Each row is a point. Each copy is the shape, with its points in the same order, turned, moved and blurred by noise. Is it also mirrored, or only turned?
(in the rows, 128 means zero)

Shape:
[[ 85  92]
 [133 134]
 [181 142]
 [162  76]
 [ 86 171]
 [152 184]]
Copy 1 (6 x 2):
[[172 168]
 [133 129]
 [119  79]
 [185  95]
 [ 95 176]
 [ 81 113]]
Copy 1 is: mirrored
Copy 2:
[[100 106]
 [138 156]
 [140 202]
 [ 81 183]
 [183 110]
 [182 178]]
Copy 2 is: mirrored
Copy 3:
[[138  90]
 [117 144]
 [ 74 174]
 [ 60 106]
 [179 157]
 [124 199]]
Copy 3 is: mirrored
Copy 4, 6 rows:
[[ 93 180]
 [121 121]
 [161  96]
 [168 163]
 [ 62 107]
 [118  69]]
Copy 4 is: mirrored

Shape:
[[ 74 102  82 167]
 [ 94 215 178 137]
 [130 169 121  76]
 [151 118  92  79]
 [100  99 136 172]
 [ 84 103 138 207]
 [104  99 139  90]
 [116 116 107 117]
 [194  80 109  78]]
Copy 1, 9 rows:
[[ 98  83 161 155]
 [ 61 153  65  92]
 [121 189  94 156]
 [173 172 135 173]
 [109 103 165 104]
 [100  70 175  92]
 [126 181 172 134]
 [129 141 140 152]
 [217 176 140 145]]
Copy 1 is: mirrored
Copy 2:
[[163  46 110  90]
 [142 188 155  61]
 [142 139 179 150]
 [140  99 152 185]
 [163  91  77 100]
 [161  85  60  63]
 [194 113 121 153]
 [156  92 130 138]
 [138 106 107 229]]
Copy 2 is: mirrored
Copy 3 (9 x 4):
[[128  90 208 136]
 [ 61 214 155 112]
 [115 153 117  65]
 [154 109 112  81]
 [121 114 170 169]
 [115 123 200 192]
 [100  94 112 113]
 [129 110 141 109]
 [180 100  67 107]]
Copy 3 is: mirrored

Shape (12 x 6):
[[ 73 176 127 182 163 108]
 [ 90  95 166 236 100  93]
 [ 88 140 160 175 138 183]
 [184 124 102 211  98  94]
 [ 86 136  98  58 174 166]
 [169 137 117 174 175 122]
 [122 131 133  95 157 170]
 [127 109  92 175 149  64]
 [ 70 178 128 117 129 191]
 [179 163  87  80  89  89]
 [202 123 127 131 168 110]
 [142 111  79 115 103 149]]
Copy 1 (12 x 6):
[[ 68 115  67 126 128 113]
 [118 147  68 130  42  72]
 [ 84 159 113 135  93 157]
 [206 151  53 135 108  99]
 [ 81  95 156 196 186 173]
 [167 102  86 117 137 138]
 [113 128 154 163 151 162]
 [157  76  58 162 113  75]
 [ 60 172 118 172 156 172]
 [187 158 112 181 215  94]
 [198  98 124 116 151 125]
 [163 149 114 206 142 143]]
Copy 1 is: mirrored
Copy 2 (12 x 6):
[[ 68  92 150 115 114  97]
 [113 156 198  77 176  63]
 [135  84 111 124 156  53]
 [169 186 152  79 109 137]
 [ 87  98  43 200 153 122]
 [144 152 131 143  79 105]
 [136 103  79 185 147 104]
 [ 87 188 152 128 115 125]
 [115  49  69 130 157  97]
 [152 144 101 144 133 218]
 [170 166 128 181  90 134]
 [136 157  66 126 155 147]]
Copy 2 is: only turned

Shape (11 x 8):
[[166 192 120  95 118 105  77 131]
 [114 131 122  58  40 151 142  76]
 [157 147 133  96 101 170 163 109]
 [ 65 155 106  89 147 132 102 170]
 [104 134  53 139 110 119 123  81]
 [ 69 119 100 118 110 123 180  93]
 [ 88 104 151 194 169  85  90 167]
 [129  38 117 114 146  99 188  80]
 [192 159 173 110  63  52 121 138]
 [142  85 162 143  91 118  96 184]
 [131 139  67 106 102 156 129 152]]
Copy 1 (11 x 8):
[[ 97 120  67 114 137  93 176 128]
 [121 164 130  67 115  33  97 205]
 [128 140 164  83 101  83 137 150]
 [141 169  96 158 175  95  93 110]
 [109 210 100 127 106 143 119 194]
 [157 170 137 121 113 131  66 197]
 [ 70 111 120 208 165 174  72 133]
 [107 144 150 131  20 125  38 165]
 [ 94  44  90 134 100  78 163 188]
 [ 62 104 153 192 127  75 111 149]
 [126 196 138 153 114  83 151 149]]
Copy 1 is: only turned
Copy 2:
[[141 203 151 107 142  70 106  84]
 [ 61 178 207  87 150 137 188  69]
 [ 91 162 189  93 116 161 117  99]
 [134 127 107  47 186 104 140 105]
 [136 147 134  90  87 106 207  89]
 [124 129 139  87 130 177 207  85]
 [160 122  53 158 165 115 146 156]
 [164 100 199 148 123 185 202 135]
 [125 194 170 196 168 110 105  44]
 [ 88 111 137 173 174  99 117 128]
 [106 115 155  73 113  95 133  82]]
Copy 2 is: mirrored
Copy 3 (11 x 8):
[[153  90  90 164 145  82  69 111]
 [ 53 145  65 166 196 126  76 146]
 [ 84 111  75 114 181 122 123 107]
 [ 94 119 190 155 131  77  90 117]
 [ 87 117 108 187 104 167 124 142]
 [ 62 138 144 141 158 179 112 153]
 [154 141 196  90  69 110 109 181]
 [117 210 134 118 159 207 148 133]
 [194 125  78 127 201  96  81 190]
 [144 173 121  96 129  61 126 179]
 [ 90 121 114 171 141  89 152 123]]
Copy 3 is: only turned
Copy 4:
[[ 95 129 109  71 175  76 138 134]
 [ 49 202 132  99 129 150 152  51]
 [114 158 112  88 117 146 108  75]
 [122 154 191 114 114  35 138 102]
 [ 66 147 165 115  85 138 156 153]
 [ 84 142 183 153  78 146 140  83]
 [174 128 206 179 163  89 127 176]
 [157 147 136 173  84 193 195  99]
 [106 108 119  97 241 146 161  96]
 [172 178 188 110 196 134 139 121]
 [113 162 174  57 103 112 139 114]]
Copy 4 is: only turned

Shape (13 x 9):
[[106  74 134 114  64 170 122 159  94]
 [133 153 145 136 116 104 118  82 116]
 [107 139 186 105 156 125 169 165 126]
 [ 98 118 103 107  62 102 108 128 115]
 [188 170 148  99 175 102 129  69  70]
 [141 138 152 109 186  85 136 131  85]
 [152 170 135 156  97 109 110 108  79]
 [102 189  99  89 178 177 196 180 199]
 [151 148 186 131 178  98 104 121 104]
 [ 90 180 136  75 184 178 155 143 211]
 [112 162 107  75  74 159 105 180 139]
 [122 113 115 146 123 129  95 141 125]
 [178 130 147 121 120 100 130 123 142]]
Copy 1:
[[190  82 118 106 137 123 120 162 189]
 [152 145 138 137 124  76 134 163  85]
 [210 170 116 115 125 146 105 103  96]
 [145 128  95 104 150  67 130 160 167]
 [148 100 125 139 111  72 110 130   7]
 [169 133 124 135 135  92  81  93  59]
 [144 117 170  95 140  68 128 161  87]
 [118 199  87  84  64 206 121  84 115]
 [186 137 158 152 128  88 122  92  59]
 [146 202  84 126  41 175 149  84 113]
 [146 122  89  57 114 114 168 121 166]
 [139 124 150 134 132  97 124 120 150]
 [144 129 122 142 164 114 155 132  85]]
Copy 1 is: mirrored
Copy 2:
[[ 79 221 174 119 149 137 121 111  77]
 [160 156 126 151 106  85 106 133 111]
 [ 90 135 133 136 114 114 168  67 154]
 [113 196 132 154  90 142 119 161  77]
 [152  71 125 164 138  32 157 154  92]
 [110  87  97 132 117  91 155 122 104]
 [170 160 137 117  96  83 128 147  89]
 [128 102 180 194 123 207 189  92 195]
 [120 103  92 115 121  69 135 131 147]
 [115 129 153 220 143 166 149 102 215]
 [ 96 204 167 176 102 158 174 167 134]
 [126 154 143 115 131 138 106 153 112]
 [112 123 151 142  84  84 108 140 123]]
Copy 2 is: mirrored

Shape:
[[123  88 116  43 125 130  50  89 142 168 139]
 [179 155 182 140 108 106 166 118 166 119 127]
 [ 93  86 121  84 142 192 145  89  74 132 138]
 [147  87  64  86 117 207 101  92 121 198 164]
 [119 230 164  90  72 142 127 108 156 115 149]
 [141 120 200 149  96 118 165 186 170  95  82]
 [177 129 209 109 156 151 138 110 168  87 118]
 [132 137 167 167 148 116  62 130 134 177 150]
 [185 108 175 156 161 182 150  96 118  77  49]
 [145  96 128  36 101 184 133  69  59 129 201]
 [145 162 144  98  68  95 160 104 111 165  99]
 [146 131  92 129 187  92 105 148 152 148 125]
 [113 144 173 126 102 115 180  75 176 134 123]
 [110  60 104  44  80 185 116  63  80 117 197]
 [142 148 141 120  57 125 141  70 136  73 137]]
Copy 1:
[[145 143 114  95 113  71 190  51 134 127 180]
 [126  51 126 118 131 137 126 155 114  85  89]
 [154 183  99 190 168  88 147  73 145 136 112]
 [128 174 108 107 202  16 165  91 125 129 147]
 [114  82 136 128 116 152 218 157 109 160  78]
 [182  75 118 141 106 166  99 204 149  91 122]
 [125  44  90 179  90  99 133 144 140  89 114]
 [ 96  87  97  79 124 116 101 110 156 176 149]
 [150  96 128 189  91  60  57 138 156  94  69]
 [161 138  70 166 193  66 195  50  77 135  98]
 [155  93 185 110 160 151 155 106 120 123  94]
 [ 75 134 140 109 120 108  98 123 103 117 184]
 [115 100 123 131 139 159 166 134 164  75  84]
 [179 182  52 147 174  69 203  55  96 118 103]
 [149 120 110 113 104 128 175 134 100 100  33]]
Copy 1 is: only turned
Copy 2 (15 x 11):
[[ 60  89 174  99  86 154 180  87 104 128  85]
 [146 205 152 105 130 109  94  69 146 178 133]
 [ 97  55 113 113 151 113 138 127 152 104 139]
 [ 77  58  89  72  74 140 154 150 127 157  89]
 [162 178  92 130 137 115 174  19 151 148  81]
 [121 240 151 100 197  85 114  97 101 161 158]
 [116 159 151 103 153 112  60  39 102 140 139]
 [ 68 150 145 162 141 185 130  92 122 212 118]
 [107 150 114  70 164 131  65  67 119 131 233]
 [151  12 140  97 112  94 151  97 142 139 105]
 [134 171 156  73 136 124 180  80 197 163 133]
 [100 174 152 116 127 216 104 131 124 134  99]
 [106 192 143 131 119  85 117  72 187 137 128]
 [132  18 137 115  84  75 180 120 122 118 121]
 [171 159 132 133  94  94 160  63 143 133 161]]
Copy 2 is: only turned
Copy 3, 15 rows:
[[110 102 179 104 130 161 120 158 162 129 214]
 [155 172  80 137 166 196 125 156 111 123  67]
 [112  88 107 112 100 111 170  81 175 153 158]
 [109  24 127  96 128 166 127  77 115 138 211]
 [ 72 174  49 151 100 195 109 175  87 123 138]
 [144 175 115 195 140 165 130 119 118  64  50]
 [175 182 104 148 144 210 178 128 135 120 121]
 [176 121 133 145 158 115 134 190  86  95 165]
 [176 175 133 107 118 156 222  80 108 117  72]
 [ 93 111  54  60 148 156 133  78 192 143 203]
 [ 91 154 113  95 112 142  67 135 114 130  75]
 [116 119 166 171 200 142 145 154  83 152 132]
 [132 121  76 148 101 179 119 176 133 147  68]
 [ 64  67  85  74 122 150 144  86 213 118 199]
 [ 62 139  70  93 128 183 156 163 148  90  87]]
Copy 3 is: mirrored
Copy 4 (15 x 11):
[[136 137 133  61 136 160  91 117 162 115 227]
 [123 126 102 116  79  64 162 122  96  93 108]
 [129 103 160 142 205  85 101 177 173  91 184]
 [ 77 164 179  95 168 106 121 125 218 132 202]
 [130 103 102 130 111  50 124 109  74 181 173]
 [101  82 125  71 101  70 119 152  71  80  56]
 [124 103 162 142  79  87 133 136  72  49 141]
 [114 114 105 111  45 125 100 147 189 127 142]
 [120  71 211 147 116 116 175 150 114  48  91]
 [ 92 126 126 154 207  94 127 189 144 108 245]
 [127  90  86  70 147  71 187 118 132 125 148]
 [115 136 103 111 106 147  99  75 177  84 111]
 [178 125 118 100 105  34 149 137 110 103 141]
 [117 157 149 121 224 118 107 205 141 119 235]
 [145 139 120 124 144 103 175 167  69 148 153]]
Copy 4 is: mirrored

Shape, 18 rows:
[[128 151 138 174 135 130  99 170 178 140 135  79]
 [100 201 111 196 101 160 142  74  91 157 103  89]
 [191 114 131 112 149  79 187 149 127 109 153 126]
 [192 164 153 118  88 177 175 112 119 103 107  76]
 [122 127 130 101 157 174 206 120 181 121 124 179]
 [152 110 175 154 126 179 110 166 141  80 174 126]
 [166 116 133 151 162 127 101  96  91 208 110 124]
 [ 76  89 129  83  95 167 118 116 146 105  43  93]
 [143 149 139 194 116 151 129 174 102  97 119 154]
 [ 91 144 112 152 163 115 212 159  60  91  62  75]
 [115 114 104 154  99 119 180 126 161 191  67  72]
 [ 97  92 193  89  66  95  85 111  95 135 106 136]
 [114 157 168 174 123 129 148 138 160  89  93 182]
 [103 203 105 134 138 164 112 136  96 130 132 171]
 [129 108 140 103 169  87 131 118  94  90  94 135]
 [109  91 109 166  94 127 112  92 125 114 142 168]
 [144 183 142  82 110 179 106 117 186 140  86 152]
 [ 80 205 184 121  59 201 105 148  81 151 152 171]]
Copy 1 (18 x 12):
[[ 88 107 153 135 186 151  65 117 115 122 123 180]
 [149  84 189  57 143 112 169 144 102 134  95 196]
 [ 70 146 126 149  77 197 123 120 151 129 103 105]
 [ 68 109 193 129  83 164 150 149  58 134 142 136]
 [158 151 127 178  47 110 122  91 107 100  99 138]
 [ 95 129 131 181 160 140 116  93  90 184 162 116]
 [139  65 146 114 119 178 152 130 191 113 172 176]
 [194 121 179 109 122 122  73 142  75  54 181  88]
 [106 146 120 116 172 142 161  68  94 138 134 135]
 [149 195 162  18  91 190 105 110  90 119 118 136]
 [156  97 155 114 119 209  95 146  85  53 105 181]
 [135  38 161 107 142 157 114  90 126 101 166  33]
 [122 155 163 141 156 113 148  53 109  94  97 133]
 [114 116 105  77 119  65 155  98 126 119 131 152]
 [118 153 157  92 103 159 120 106 164 109 147  77]
 [170  99 125 149 173 127 159 126 136 103 113  96]
 [ 91  85 160 156  96  77 123 104  88  61 156 149]
 [113  32 116  91 131  70 157  60  46 150 142 120]]
Copy 1 is: only turned
Copy 2:
[[129  91  90 107 195 108 168 148 148 147 151 181]
 [106 103 142 105 189 191 166  45 180 135 122 103]
 [146 182 127 110 168 113  75 172 106 174 126 125]
 [106 121 133 126 189  86  80  59 132 176 112 123]
 [208 162 102 151 134  74 146 103 144 159  94 100]
 [120 127 145 100 145  45 124 135 154 123 124 198]
 [102 119 106 109 143 169 148 125  64  91  92 116]
 [160  63 108 194  80 144 114  67 146 184 121 171]
 [128 161 159 120 176 122 138 118 166 109  88 191]
 [149 155 106 152 162 217  47  99 204 119 128 147]
 [123  72  71 146 170 176 130 130 163 197  91 102]
 [ 88 124 139 112  48 154 147  90 105 200 117 195]
 [189 167 132 101 159 118 169  97 154 164  74 189]
 [123 177 145 162 163 143 187  82 143 104 138 145]
 [169 156 127 118 108 165  81 116  96 141 137 170]
 [145 113 199 116 111 142 170 137 129 155  98 149]
 [153 121 101 171 156  85 186  50  91 173 110 157]
 [ 56 190 138 127 111 100 211  31 169 145 118 160]]
Copy 2 is: mirrored
Copy 3 (18 x 12):
[[141 139 100 106 139 209 124 207 143 150 118  92]
 [165  63  86  89 170 102  76 212  94 135  92 154]
 [109  94 132 122 165 170 140  77 102 133 153  63]
 [140 102 132  33 170 150  73 105 105 164 141 107]
 [ 57 147  67 118 164 126  77  94 146  82 115 108]
 [174 138  90 137 146 189  91 122 169 165 150  94]
 [130 102 108 127 179 155 165 142 105 177  82 179]
 [ 99 176 172  87 100  92  82 167 153 143 138 173]
 [173 134  74 140 179 116 121 153 144 164 157  78]
 [ 88  75 138  92 179  81 128 198 121 129 223 117]
 [ 79 166 150  76 169 145 123 199  67 111 127 138]
 [185 157 208 147 132 112 136 115 147 135 114 153]
 [132 142 100 134 185  99  96 151 187 129 103  75]
 [152  85  47 109 126  93 127 145 153 119 114 127]
 [ 96 100 169 142 143 102 147 112 157 157 144 106]
 [152 140 116 187 119  98  77 137 109 152 104 126]
 [135 151  92  46 130 129 108 117 180 129  61 116]
 [249 105  86  97 143 114 101 121 171  72 121 165]]
Copy 3 is: mirrored
Copy 4:
[[122  89 132 196 120 162 171 141 153 144  96 113]
 [ 80 176 186 198 110 105 146  82 155  55  61 133]
 [174 145 106 104 105  84 126 102 147 155 137 138]
 [151 168 183 176 137  95  89  72 184 157 125 106]
 [ 98 189 146 112 135 118 190 115 189 175 163 171]
 [143 128 168 130 177 137 148 180 144 164 125  86]
 [ 87 145 104 171  57 104 105 158 159  68 115 123]
 [ 61 158 186 168 129 192 103  84 136 126 201 151]
 [152 151 148 157 180 138 158 132 169  83 119 122]
 [164 158 213 110  73 174 156  42 179  62 127 168]
 [116 158 150 220  65 144 141  89 126 122 137 196]
 [ 81 136 147 151 140  99 130 115  77  75 215  95]
 [125 178 125 163 177 123 220  90 166 104 147 109]
 [ 64 120 152 146 167 100 168 113 218  74  98 132]
 [120 147 119  81 101 135 121  82 140  90 161 113]
 [ 81 167 126 141 166 138 147 135  93  98 113 156]
 [ 46 146 125 193 155  98 147  97 214 144 167  99]
 [ 68 124 222 178 207  56 171 152 174  57 151 109]]
Copy 4 is: mirrored
